Each row of a before or after table is a point. One or more steps were done to the points. Then noise was added and the rows were shuffled. The steps act on how far a point lies along the listed directions, d1 being the first. What was done? A step turns or swaps two directions, mirrors them in a line or flattens them onto one, adds a multiple of one to another, or multiplies one. Angles are multiples of 10 degrees, from the lower direction toward the higher: turns from -170 to 170, lines from 10 to 170 but not 90. Use the fewest steps. Two steps may share a direction if one is a turn and the other turns, adds or multiplies; they go together, in the order done. Otherwise the lowest direction goes first.

Directions:
(1): [-0.05 -0.43  0.48]
(2): [-0.63  0.12  0.04]
(3): [-0.11 -0.46 -0.43]
Before:
[[ 0.20  0.41  0.11]
 [ 0.44  0.29  0.66]
 [ 0.34  0.11  0.22]
 [-0.61 -0.12 -0.32]
 [-0.52  0.13 -0.25]
 [ 0.76  0.30  0.22]
 [-0.16 -0.29  0.06]
 [ 0.44  0.07  0.06]
 [ 0.89  0.51  0.41]
 [-0.12  0.18 -0.12]]
After (10 x 3):
[[ 0.14 -0.22 -0.03]
 [ 0.12  0.11 -0.01]
 [-0.75  0.37  0.19]
 [-0.36  0.21  0.18]
 [-0.86  0.54  0.40]
 [-0.42  0.08  0.01]
 [-0.17  0.34  0.20]
 [ 0.57 -0.20 -0.20]
 [-0.49  0.43  0.49]
 [ 0.59  0.04 -0.06]]
Steps: multiply d1 by 0.4; mirror d2 and d3 in the line at 100 degrees

Directions:
(1): [ 0.30 -0.11  0.33 -0.23  0.63  0.09  0.59 -0.30]
(2): [ 0.32 -0.26  0.31  0.44  0.29 -0.40 -0.58 -0.24]
(3): [-0.08 -0.03  0.10  0.35 -0.27  0.67 -0.03 -0.66]
Before:
[[-0.37  0.43 -0.20 -0.14 -0.55  0.73  0.25  0.03]
 [-0.40  0.06 -0.05 -0.36 -0.14  0.44  1.05  0.26]
 [ 0.14 -0.04  0.11 -0.26  0.23  0.88  0.98 -0.67]
 [ 0.35 -0.17  0.27 -0.03  0.51 -0.42 -0.08  0.09]
 [-0.10  0.06 -0.17 -0.20 -0.33  0.51  0.62  0.01]
 [-0.07  0.03 -0.02  0.30 -0.28  0.64 -0.18 -0.65]
 [-0.33  0.14 -0.38  0.16 -0.51  0.51  0.37 -0.01]
 [-0.10  0.16 -0.26 -0.20  0.13 -0.09  0.30  0.19]
 [ 0.33  0.12  0.11 -0.50  0.49 -0.36  0.63  0.53]
 [-0.32  0.04 -0.20 -0.22 -0.06 -0.08  0.38  0.34]]
After:
[[-0.22  0.20 -0.36 -0.02 -0.17  0.04  0.04  0.11]
 [ 0.29 -0.09  0.27 -0.13  0.48  0.33  0.43 -0.56]
 [-0.06  0.35  0.07 -0.52  0.16  0.48  0.77  0.14]
 [-0.06  0.07 -0.17 -0.24 -0.27  0.54  0.67  0.00]
 [-0.02  0.06 -0.14 -0.21  0.13  0.26  0.85  0.10]
 [-0.28  0.30 -0.36  0.23 -0.88  0.14 -0.41  0.39]
 [-0.58  0.09 -0.17 -0.12 -0.58  0.60  0.69  0.21]
 [ 0.01 -0.08 -0.01  0.39 -0.25 -0.12 -0.67  0.03]
 [-0.17  0.02 -0.12  0.14 -0.46  1.11  0.45 -0.74]
 [-0.38  0.03 -0.27 -0.12 -0.21  0.02  0.25  0.33]]
Steps: mirror d1 and d3 in the line at 60 degrees

Directions:
(1): [-0.14  0.05  0.44 -0.72 -0.61  0.01 -0.31  0.13  0.52 -0.28 -0.16 -0.24]
(2): [ 0.30  0.02  0.21  0.67 -0.54  0.19 -0.22 -0.08 -0.36 -0.71 -0.21  0.04]
Before (13 x 12):
[[-0.06  0.07 -0.30  0.00 -0.36  0.04 -0.01 -0.12 -0.02 -0.16 -0.12 -0.01]
 [-0.18 -0.01 -0.07 -0.10  0.24 -0.05  0.19  0.02  0.15  0.20 -0.08  0.13]
 [-0.28 -0.14 -0.43 -0.51  0.89 -0.31  0.46  0.07  0.30  1.08  0.47 -0.10]
 [ 0.07  0.06 -0.23  0.19  0.48 -0.09  0.16  0.01 -0.14  0.55  0.12 -0.02]
 [-0.09 -0.07  0.44 -0.53 -0.69  0.17 -0.29  0.02  0.54 -0.32 -0.14 -0.32]
 [ 0.07 -0.10 -0.07  0.35  0.05  0.12  0.08 -0.14 -0.06 -0.20 -0.03  0.27]
 [-0.11 -0.12  0.04 -0.50  0.31 -0.18  0.17  0.15  0.31  0.38  0.06 -0.17]
 [ 0.13  0.02 -0.18  0.84  0.05  0.03  0.04 -0.07 -0.35 -0.24  0.13  0.03]
 [ 0.01  0.00  0.29 -0.27 -0.37  0.10 -0.08 -0.05  0.24 -0.21 -0.11 -0.12]
 [-0.05  0.35 -0.07  0.02 -0.18 -0.05 -0.07 -0.07 -0.06  0.05  0.03  0.02]
 [-0.05  0.12  0.08 -0.12 -0.14 -0.06 -0.29 -0.11  0.27 -0.04 -0.21 -0.09]
 [-0.12  0.05  0.02 -0.31 -0.19  0.09 -0.18  0.06  0.24  0.09  0.00  0.00]
 [-0.02  0.07  0.48 -0.11 -0.84  0.07 -0.31  0.01  0.12 -0.52 -0.32  0.01]]
After:
[[-0.15  0.06 -0.18 -0.21  0.11  0.04 -0.04  0.04  0.14  0.32  0.08  0.08]
 [ 0.05  0.08 -0.26  0.24 -0.43  0.08 -0.05 -0.16 -0.14 -0.34 -0.14  0.02]
 [ 0.14 -0.09  0.12  0.44 -0.32  0.20 -0.09 -0.12 -0.05 -0.51 -0.17  0.24]
 [-0.35 -0.01 -0.14 -0.46  0.42 -0.13  0.26  0.08  0.37  0.48 -0.03  0.09]
 [-0.01  0.10 -0.04  0.14  0.03 -0.04 -0.20 -0.17  0.11  0.05 -0.17 -0.04]
 [-0.17  0.06 -0.12 -0.54  0.45 -0.18  0.12  0.08  0.32  0.79  0.15 -0.16]
 [-0.39 -0.13 -0.22 -0.99  0.91 -0.34  0.42  0.20  0.59  1.09  0.30 -0.17]
 [ 0.28  0.06  0.21  0.96 -0.67  0.19 -0.32 -0.08 -0.34 -0.92 -0.12 -0.08]
 [ 0.11 -0.04  0.13  0.21 -0.16  0.11  0.02 -0.13 -0.10 -0.20 -0.07  0.00]
 [-0.96 -0.18 -0.68 -2.12  1.71 -0.67  0.77  0.27  1.23  2.35  0.80 -0.27]
 [ 0.32  0.04  0.37  0.98 -0.90  0.22 -0.27 -0.15 -0.55 -0.92 -0.37  0.20]
 [-0.04  0.35 -0.06  0.09 -0.20 -0.02 -0.06 -0.09 -0.10  0.00  0.03  0.02]
 [ 0.11 -0.11  0.07  0.29 -0.22  0.18 -0.05 -0.12 -0.06 -0.19 -0.02 -0.11]]
Steps: multiply d1 by 0; multiply d2 by 2.5

Directions:
(1): [ 0.14 -0.42 -0.01  0.00  0.50 -0.50 -0.09 -0.42 -0.65 -0.29 -0.20  0.06
  0.75  0.14  0.33 -0.04  0.29  0.52]
(2): [-0.70 -0.25 -0.03 -0.10 -0.47  0.10 -0.41  0.59 -0.07 -0.39 -0.31 -0.36
  0.05  0.08  0.85 -0.21  0.01 -0.09]
(3): [-0.39 -0.52 -0.36  0.16  0.48  0.48  0.21  0.13 -0.58  0.12 -0.54  0.16
 -0.67  0.34 -0.32  0.14 -0.06  0.05]
(4): [ 0.22 -0.24 -0.31  0.47 -0.49 -0.37  0.53  0.46  0.37  0.25 -0.42  0.19
  0.15  0.03  0.13  0.69  0.43  0.26]
Before (8 x 18):
[[-0.03  0.36 -0.02  0.19 -0.43 -0.01  0.37 -0.06  0.22  0.46  0.26  0.06
  -0.37  0.10 -0.76  0.66  0.22 -0.04]
 [ 0.46  0.03  0.01  0.00  0.32 -0.25 -0.09 -0.57 -0.44  0.08  0.10  0.06
   0.61 -0.01 -0.16 -0.30  0.09  0.39]
 [ 0.74  0.49  0.19  0.15  0.03 -0.49  0.21 -0.39  0.35  0.38  0.52  0.26
   0.50  0.06 -0.05  0.30  0.10  0.05]
 [ 0.51  0.34  0.22 -0.05  0.05 -0.05  0.19 -0.42  0.15  0.02  0.51 -0.07
  -0.01 -0.12 -0.48 -0.25 -0.18 -0.43]
 [ 0.03 -0.70  0.09  0.13  0.64 -0.40 -0.40 -0.22 -0.93 -0.52 -0.58 -0.05
   1.01  0.29  0.95 -0.19  0.28  0.53]
 [ 0.57 -0.34 -0.06  0.33  0.22 -0.33  0.47 -0.26 -0.23  0.02 -0.28  0.60
  -0.12  0.22 -0.17  0.77  0.41  0.42]
 [ 0.71  0.90  0.62 -0.23  0.01 -0.32 -0.05 -0.68  0.29  0.10  0.89 -0.02
   0.57 -0.21 -0.28 -0.17 -0.28  0.04]
 [ 0.29  0.14  0.05  0.00  0.24  0.33  0.09 -0.41 -0.24  0.43  0.13  0.21
  -0.48 -0.06 -0.87 -0.06 -0.31 -0.10]]
After:
[[ 0.57  0.38  0.23 -0.01 -0.04 -0.07  0.24 -0.38  0.24  0.04  0.54 -0.06
   0.03 -0.15 -0.46 -0.21 -0.12 -0.38]
 [ 0.66  0.89  0.61 -0.27  0.10 -0.26 -0.11 -0.70  0.21  0.11  0.89 -0.05
   0.51 -0.23 -0.33 -0.21 -0.34  0.01]
 [-0.12  0.33  0.01  0.11 -0.24  0.15  0.23 -0.17  0.03  0.41  0.27  0.01
  -0.48  0.16 -0.85  0.55  0.13 -0.04]
 [ 0.49  0.03 -0.04  0.02  0.28 -0.30 -0.04 -0.54 -0.37  0.07  0.11  0.07
   0.66 -0.01 -0.12 -0.28  0.14  0.40]
 [ 0.57  0.44  0.21 -0.01  0.39 -0.23  0.06 -0.58  0.04  0.33  0.55  0.19
   0.24  0.11 -0.16  0.05 -0.12 -0.01]
 [ 0.41  0.14  0.02  0.12 -0.08  0.07  0.21 -0.27  0.01  0.47  0.09  0.24
  -0.26 -0.09 -0.77  0.09 -0.16  0.00]
 [ 0.40 -0.41 -0.04  0.20  0.46 -0.14  0.33 -0.36 -0.47 -0.03 -0.27  0.60
  -0.27  0.28 -0.29  0.58  0.28  0.36]
 [ 0.09 -0.69  0.07  0.15  0.58 -0.46 -0.38 -0.17 -0.86 -0.47 -0.55 -0.04
   1.05  0.27  0.98 -0.13  0.27  0.56]]
Steps: flatten d3 and d4 onto the line at 30 degrees

Directions:
(1): [ 0.38  0.25 -0.08 -0.17  0.65 -0.39 -0.01 -0.14  0.59 -0.31  0.15 -0.18
  0.45 -0.71 -0.47  0.71 -0.23 -0.33 -0.06  0.02 -0.30  0.02 -0.25  0.54
 -0.42  0.06 -0.15  0.30 -0.23 -0.29  0.65 -0.41]
(2): [ 0.17 -0.03  0.64 -0.07  0.11  0.09  0.04  0.36 -0.85  0.10 -0.16 -0.18
  0.53 -0.37  0.25  0.24  0.02  0.26 -0.14  0.18  0.28 -0.08 -0.37  0.33
 -0.59  0.46  0.49  0.23 -0.29  0.89  0.01  0.53]
(3): [ 0.86  0.07 -0.39  0.28 -0.09  0.86  0.15  0.33  0.12 -0.31  0.29 -0.52
  0.47 -0.06 -0.05  0.30 -0.06  0.13  0.61 -0.34 -0.28  0.21  0.24  0.10
  0.04  0.16  0.33 -0.77  0.26 -0.12 -0.46  0.19]
(4): [-0.18  0.40 -0.35 -0.41  0.17 -0.17  0.58 -0.34 -0.28  0.53  0.43 -0.22
  0.14 -0.01  0.00 -0.24 -0.16 -0.16  0.61 -0.32  0.82  0.24 -0.42  0.11
 -0.09 -0.35 -0.16 -0.48 -0.06  0.58 -0.04 -0.75]
(5): [-0.38  0.37  0.21  0.29  0.12  0.41  0.04 -0.08 -0.09  0.15  0.16  0.06
 -0.30 -0.55  0.19  0.35 -0.51  0.50  0.24  0.12 -0.04  0.51 -0.16  0.15
  0.52 -0.80 -0.43 -0.07  0.12  0.02  0.63  0.89]
(6): [ 0.45  0.62 -0.21 -0.20  0.53  0.38  0.72 -0.60 -0.50 -0.39  0.17  0.41
 -0.66  0.09  0.17 -0.06 -0.30  0.35 -0.14  0.20  0.01 -0.45  0.71 -0.01
 -0.36  0.28  0.06  0.32  0.22 -0.07  0.08 -0.03]
Before, 11 rows:
[[-0.51  0.40  0.20 -0.26  0.37 -0.61  0.18 -0.29  0.01  0.15  0.10  0.32
   0.05 -0.75 -0.16  0.15 -0.49 -0.05  0.13  0.22  0.46  0.21 -0.56  0.49
  -0.04 -0.22 -0.54  0.14 -0.27 -0.04  0.75 -0.24]
 [-0.47 -0.23  0.20  0.01 -0.25  0.03  0.07  0.08 -0.22  0.16  0.15 -0.01
   0.09 -0.01  0.19 -0.27  0.02  0.15  0.15 -0.33  0.64  0.19 -0.28 -0.10
   0.50 -0.26  0.02 -0.50 -0.07  0.35  0.13  0.18]
 [ 0.02  0.47  0.10 -0.40  0.37 -0.02  0.52 -0.28 -0.49  0.03  0.18  0.15
   0.02 -0.03  0.02  0.18 -0.09  0.24  0.08  0.29  0.16 -0.24  0.09  0.18
  -0.25  0.02 -0.01  0.36 -0.01  0.48  0.30  0.32]
 [ 0.08 -0.23  0.50 -0.11 -0.10  0.11 -0.04  0.02 -0.75 -0.11 -0.48  0.08
  -0.04  0.51  0.33 -0.29  0.04  0.36 -0.52  0.39 -0.03 -0.42  0.21 -0.11
  -0.31  0.69  0.50  0.51 -0.25  0.47 -0.07  0.68]
 [-0.30 -0.17  0.15  0.05 -0.18 -0.35 -0.27 -0.11  0.50  0.19 -0.15  0.01
  -0.11  0.05 -0.02 -0.06 -0.08 -0.22 -0.22  0.01  0.00  0.03 -0.02 -0.10
   0.36 -0.24 -0.35  0.28 -0.09 -0.06 -0.05 -0.16]
 [ 0.52  0.48 -0.35  0.21  0.34  1.05  0.50 -0.41 -0.18 -0.38  0.22  0.28
  -0.77  0.06  0.23  0.02 -0.45  0.48  0.11  0.10 -0.08  0.09  0.67 -0.24
   0.20 -0.41 -0.13 -0.23  0.51 -0.23  0.07  0.51]
 [ 0.22 -0.24 -0.23  0.12 -0.41  0.30 -0.21  0.38  0.34  0.19  0.22 -0.45
   0.37  0.17 -0.37 -0.06  0.07 -0.06  0.47 -0.42  0.07  0.26 -0.14 -0.15
   0.41 -0.08  0.18 -0.61  0.33 -0.25 -0.50 -0.16]
 [ 0.32  0.19  0.36  0.20  0.25  0.40 -0.05  0.28 -0.51 -0.15  0.09 -0.39
   0.28 -0.45  0.14  0.63 -0.37  0.46 -0.17  0.07 -0.25  0.21 -0.21  0.48
  -0.30  0.12  0.33 -0.10 -0.34  0.63  0.33  0.78]
 [-0.02 -0.39  0.11 -0.31  0.04 -0.64 -0.47  0.47  0.85 -0.01 -0.09 -0.48
   0.84 -0.67 -0.62  0.59  0.30 -0.36  0.07 -0.20 -0.24  0.10 -0.63  0.34
  -0.12  0.12  0.15  0.12 -0.34 -0.25  0.18 -0.32]
 [-0.51  0.18 -0.09 -0.46 -0.18 -0.19  0.65 -0.34 -0.21  0.48 -0.09  0.15
  -0.59  0.55  0.05 -0.81 -0.15  0.02  0.22 -0.40  0.87  0.20  0.07 -0.50
   0.41 -0.47 -0.37 -0.29  0.12  0.37 -0.19 -0.33]
 [ 0.31  0.26  0.06  0.15  0.14  0.42  0.24  0.00 -0.04  0.21  0.24 -0.08
   0.00 -0.42 -0.03  0.58 -0.21  0.16  0.45  0.15  0.11  0.30 -0.29  0.22
   0.02 -0.19  0.09 -0.30 -0.27  0.25  0.15  0.32]]
After, 11 rows:
[[-1.19  0.37  0.46 -0.44  0.43 -1.27  0.07 -0.54 -0.07  0.36 -0.12  0.74
  -0.30 -0.70 -0.16 -0.07 -0.42 -0.16 -0.27  0.46  0.64  0.07 -0.73  0.38
  -0.04 -0.38 -0.78  0.69 -0.46  0.02  1.08 -0.43]
 [ 0.00 -0.37  0.02 -0.29  0.02 -0.59 -0.48  0.45  0.88 -0.07 -0.08 -0.48
   0.85 -0.68 -0.65  0.59  0.26 -0.36  0.10 -0.21 -0.27  0.17 -0.58  0.30
  -0.10  0.13  0.15  0.10 -0.29 -0.29  0.17 -0.34]
 [-0.87  0.11  0.24 -0.61 -0.10 -0.56  0.54 -0.40 -0.41  0.65 -0.28  0.37
  -0.73  0.54  0.11 -0.90 -0.13  0.01 -0.12 -0.23  1.04  0.08 -0.08 -0.48
   0.28 -0.38 -0.45  0.14 -0.09  0.60  0.03 -0.33]
 [ 0.67  0.28 -0.17  0.29  0.09  0.78  0.29  0.07  0.12  0.04  0.41 -0.30
   0.13 -0.45 -0.09  0.71 -0.21  0.22  0.75 -0.01 -0.05  0.45 -0.16  0.20
   0.10 -0.18  0.18 -0.67 -0.15  0.05 -0.07  0.37]
 [ 1.08  0.53 -0.49  0.37  0.30  1.57  0.60 -0.14 -0.22 -0.52  0.34 -0.03
  -0.41 -0.03  0.26  0.25 -0.47  0.57  0.46 -0.06 -0.21  0.23  0.75 -0.14
   0.14 -0.26  0.13 -0.64  0.65 -0.14 -0.19  0.70]
 [-0.25 -0.22  0.39 -0.17 -0.13 -0.23 -0.06 -0.23 -0.47 -0.04 -0.51  0.28
  -0.41  0.66  0.25 -0.49  0.05  0.24 -0.67  0.46 -0.06 -0.44  0.27 -0.28
  -0.08  0.42  0.19  0.66 -0.20  0.15  0.05  0.43]
 [ 0.93 -0.19 -0.47  0.34 -0.50  1.03 -0.10  0.71  0.31 -0.07  0.46 -0.87
   0.83  0.10 -0.40  0.18  0.02  0.12  0.95 -0.67 -0.06  0.43 -0.02 -0.01
   0.38  0.11  0.54 -1.18  0.51 -0.22 -0.91  0.08]
 [-0.56 -0.28  0.21  0.00 -0.27 -0.02  0.06  0.03 -0.22  0.21  0.13  0.02
   0.07  0.06  0.18 -0.32 -0.01  0.11  0.16 -0.30  0.68  0.16 -0.23 -0.13
   0.50 -0.28 -0.01 -0.48 -0.09  0.33  0.20  0.11]
 [-0.66 -0.19  0.41 -0.10 -0.06 -0.74 -0.33 -0.23  0.30  0.31 -0.33  0.24
  -0.26  0.00  0.04 -0.16 -0.06 -0.20 -0.52  0.14  0.15 -0.08 -0.17 -0.08
   0.26 -0.26 -0.42  0.67 -0.27  0.11  0.15 -0.16]
 [-0.22  0.45  0.07 -0.47  0.37 -0.22  0.46 -0.45 -0.33  0.07  0.12  0.31
  -0.22  0.03  0.00  0.04 -0.08  0.15  0.00  0.33  0.17 -0.26  0.10  0.11
  -0.14 -0.09 -0.19  0.49  0.00  0.35  0.42  0.15]
 [ 0.61  0.25 -0.09  0.35  0.18  0.72  0.00  0.20 -0.08 -0.30  0.28 -0.57
   0.21 -0.32  0.00  0.68 -0.43  0.41  0.13 -0.15 -0.47  0.33  0.04  0.35
  -0.05 -0.02  0.26 -0.55 -0.09  0.19  0.16  0.63]]
Steps: multiply d2 by 0.4; multiply d3 by 2.5
